Every row gives one point. Each copy is the shape, with its points in the same order, turned, moved and blurred by noise. Say if it was mirrored as well.

Shape (8 x 2):
[[-0.23  0.02]
 [-0.05 -0.21]
 [-0.21 -0.31]
 [-0.14 -0.38]
 [-0.11 -0.19]
 [ 0.00 -0.20]
 [ 0.29  0.58]
 [ 0.12  0.29]]
Copy 1 (8 x 2):
[[ 0.02 -0.18]
 [ 0.27 -0.21]
 [ 0.25 -0.41]
 [ 0.35 -0.42]
 [ 0.25 -0.23]
 [ 0.31 -0.20]
 [ 0.06  0.63]
 [ 0.13  0.27]]
Copy 1 is: only turned
Copy 2 (8 x 2):
[[-0.35 -0.10]
 [-0.10 -0.18]
 [-0.21 -0.39]
 [-0.10 -0.41]
 [-0.19 -0.23]
 [-0.07 -0.19]
 [-0.21  0.68]
 [-0.18  0.29]]
Copy 2 is: only turned

Shape (9 x 3):
[[-0.07  0.09  0.24]
 [-0.23 -0.18 -0.12]
 [ 0.31 -0.41  0.25]
 [ 0.16 -0.19 -0.21]
 [ 0.31  0.44 -0.31]
 [-0.03 -0.40 -0.19]
 [-0.61 -0.09  0.24]
 [ 0.25  0.31  0.00]
 [ 0.05  0.46  0.11]]
Copy 1 (9 x 3):
[[-0.06  0.08  0.25]
 [ 0.00 -0.35  0.07]
 [ 0.58 -0.03  0.40]
 [ 0.34 -0.22 -0.08]
 [ 0.13  0.29 -0.49]
 [ 0.29 -0.39  0.01]
 [-0.36 -0.32  0.39]
 [ 0.04  0.31 -0.13]
 [-0.23  0.38 -0.04]]
Copy 1 is: only turned
Copy 2 (9 x 3):
[[-0.12  0.02  0.23]
 [-0.35  0.04 -0.11]
 [ 0.00 -0.49 -0.14]
 [-0.09 -0.07 -0.38]
 [ 0.39  0.40 -0.23]
 [-0.27 -0.13 -0.43]
 [-0.68  0.06  0.35]
 [ 0.30  0.22  0.01]
 [ 0.16  0.33  0.24]]
Copy 2 is: only turned

Shape (9 x 4):
[[-0.17  0.16 -0.10 -0.05]
 [-0.03  0.29 -0.06  0.07]
 [-0.05 -0.69 -0.12 -0.22]
 [ 0.07  0.31 -0.03 -0.29]
 [-0.17  0.14  0.13 -0.04]
 [-0.47 -0.62 -0.49 -0.47]
 [-0.05  0.13  0.12  0.26]
 [-0.04  0.14  0.25  0.02]
 [ 0.17 -0.52 -0.10  0.21]]
Copy 1 (9 x 4):
[[ 0.06  0.37 -0.11  0.23]
 [ 0.00  0.19 -0.14  0.09]
 [ 0.76 -0.13  0.20  0.27]
 [-0.03  0.39  0.10 -0.04]
 [-0.10  0.17 -0.02  0.32]
 [ 1.01  0.45  0.19  0.44]
 [-0.11  0.03 -0.18  0.21]
 [-0.09  0.05  0.03  0.23]
 [ 0.46 -0.37 -0.04  0.09]]
Copy 1 is: mirrored
Copy 2 (9 x 4):
[[-0.11  0.06 -0.19 -0.21]
 [-0.07  0.26 -0.26 -0.11]
 [ 0.06 -0.52  0.41 -0.06]
 [-0.37  0.19 -0.21  0.05]
 [-0.18  0.23 -0.04 -0.24]
 [-0.15 -0.89  0.08 -0.32]
 [ 0.13  0.35 -0.04 -0.20]
 [-0.11  0.37  0.09 -0.16]
 [ 0.39 -0.16  0.31  0.12]]
Copy 2 is: mirrored

Shape (10 x 6):
[[-0.13  0.06 -0.33 -0.36 -0.06  0.31]
 [-0.21 -0.28  0.23  0.44 -0.51  0.04]
 [ 0.00 -0.21 -0.27 -0.18 -0.09 -0.06]
 [ 0.14  0.05  0.08  0.51 -0.21  0.12]
 [ 0.38  0.53 -0.44  0.35  0.05 -0.30]
 [-0.08 -0.37 -0.08 -0.22 -0.05  0.36]
 [ 0.15  0.09  0.02 -0.14  0.11 -0.25]
 [-0.27  0.06  0.24  0.47 -0.29  0.16]
 [-0.07 -0.27 -0.30 -0.25  0.33  0.07]
 [ 0.04 -0.11  0.32  0.37 -0.47  0.28]]
Copy 1 (10 x 6):
[[ 0.14 -0.28  0.28  0.16  0.14  0.34]
 [ 0.05  0.78  0.00 -0.06 -0.21  0.24]
 [ 0.12 -0.16  0.15 -0.02 -0.23  0.11]
 [ 0.16  0.54 -0.24  0.36 -0.11  0.11]
 [-0.08  0.05 -0.04  0.84 -0.25 -0.39]
 [ 0.30 -0.10  0.01 -0.16 -0.01  0.43]
 [ 0.06 -0.04 -0.06  0.07  0.04 -0.33]
 [-0.04  0.70 -0.09  0.20  0.13  0.28]
 [-0.03 -0.43 -0.14 -0.05 -0.03  0.21]
 [ 0.36  0.69 -0.06  0.12 -0.02  0.25]]
Copy 1 is: mirrored
Copy 2 (10 x 6):
[[ 0.10  0.34  0.16 -0.25 -0.11  0.31]
 [-0.37 -0.43  0.07  0.52 -0.20  0.35]
 [ 0.01 -0.12  0.01 -0.37 -0.30  0.27]
 [-0.26 -0.18 -0.53  0.27 -0.12  0.30]
 [-0.15  0.10 -0.94 -0.31 -0.57  0.10]
 [ 0.10 -0.07  0.20 -0.17  0.13  0.43]
 [ 0.09 -0.08 -0.24 -0.34 -0.13 -0.21]
 [-0.47 -0.12 -0.16  0.36 -0.15  0.12]
 [-0.05 -0.01  0.08 -0.61  0.06  0.29]
 [-0.11 -0.24 -0.12  0.55 -0.08  0.29]]
Copy 2 is: only turned

Shape (14 x 8):
[[ 0.33 -0.13  0.29  0.06 -0.15  0.41 -0.06  0.09]
 [-0.51  0.20  0.02  0.05  0.21  0.18  0.45  0.09]
 [-0.34  0.35 -0.24 -0.38  0.51 -0.27  0.40 -0.11]
 [-0.29 -0.15 -0.10 -0.43  0.32 -0.37  0.31  0.22]
 [-0.28  0.39 -0.26  0.29  0.09 -0.24 -0.33 -0.08]
 [ 0.28 -0.14  0.49  0.07  0.05  0.14 -0.27 -0.13]
 [ 0.00  0.48  0.50  0.30 -0.14 -0.31  0.27  0.17]
 [ 0.31  0.23  0.47  0.28  0.01  0.10 -0.21  0.40]
 [-0.52 -0.30  0.42  0.38 -0.12  0.08  0.09 -0.29]
 [-0.03  0.09 -0.22 -0.43  0.08 -0.13  0.33 -0.13]
 [ 0.35 -0.08  0.23  0.04  0.30 -0.03  0.25  0.24]
 [ 0.33  0.16 -0.32  0.14  0.20 -0.04 -0.23 -0.28]
 [-0.22 -0.07 -0.29  0.09 -0.01  0.16 -0.44 -0.52]
 [-0.37 -0.02  0.00 -0.10  0.22  0.36 -0.19 -0.34]]
Copy 1 (14 x 8):
[[ 0.01 -0.13  0.32  0.06 -0.32  0.52 -0.31  0.02]
 [ 0.07  0.30  0.05  0.44 -0.21 -0.29  0.18 -0.17]
 [ 0.02  0.37 -0.15 -0.16 -0.16 -0.39  0.67 -0.08]
 [-0.18  0.10  0.32 -0.24 -0.02 -0.36  0.51 -0.29]
 [ 0.13 -0.24 -0.54 -0.12 -0.02 -0.30 -0.12 -0.15]
 [-0.04  0.09  0.14 -0.26 -0.09  0.52 -0.43 -0.11]
 [-0.03  0.18  0.11  0.07  0.21 -0.26 -0.36  0.47]
 [ 0.34 -0.12  0.29 -0.12 -0.04  0.16 -0.53  0.21]
 [-0.37  0.25 -0.06  0.38  0.13  0.08 -0.42 -0.49]
 [-0.28  0.06  0.01 -0.12 -0.30 -0.04  0.53  0.01]
 [ 0.20  0.04  0.41 -0.07  0.13  0.27  0.13  0.07]
 [ 0.14 -0.28 -0.41 -0.26 -0.09  0.37  0.15 -0.01]
 [-0.19 -0.20 -0.59 -0.08 -0.31  0.29 -0.09 -0.50]
 [-0.06  0.21 -0.26  0.03 -0.46  0.16 -0.06 -0.51]]
Copy 1 is: mirrored
Copy 2 (14 x 8):
[[ 0.07 -0.16  0.30  0.06  0.03  0.07  0.26  0.36]
 [-0.56  0.41  0.21  0.19 -0.08 -0.03  0.54 -0.33]
 [-0.38  0.60 -0.47  0.25 -0.07 -0.16  0.35 -0.59]
 [-0.45  0.52 -0.48 -0.03  0.00 -0.43  0.40 -0.05]
 [-0.06  0.51  0.16 -0.38 -0.13  0.15 -0.12 -0.48]
 [ 0.09 -0.14  0.22  0.00  0.39  0.04  0.10  0.21]
 [ 0.00 -0.04  0.29 -0.35  0.17 -0.18  0.72 -0.48]
 [ 0.33  0.10  0.49 -0.25  0.27 -0.10  0.42  0.10]
 [-0.82 -0.11  0.38 -0.19  0.30  0.13  0.14 -0.08]
 [-0.24  0.14 -0.44  0.16 -0.27 -0.11  0.31 -0.20]
 [ 0.04  0.11  0.14  0.14  0.17 -0.50  0.38  0.06]
 [ 0.22  0.15  0.00  0.07 -0.14 -0.09 -0.33 -0.25]
 [-0.30  0.16  0.04 -0.07 -0.13  0.40 -0.49 -0.08]
 [-0.40  0.26  0.04  0.22  0.06  0.41 -0.04 -0.06]]
Copy 2 is: only turned
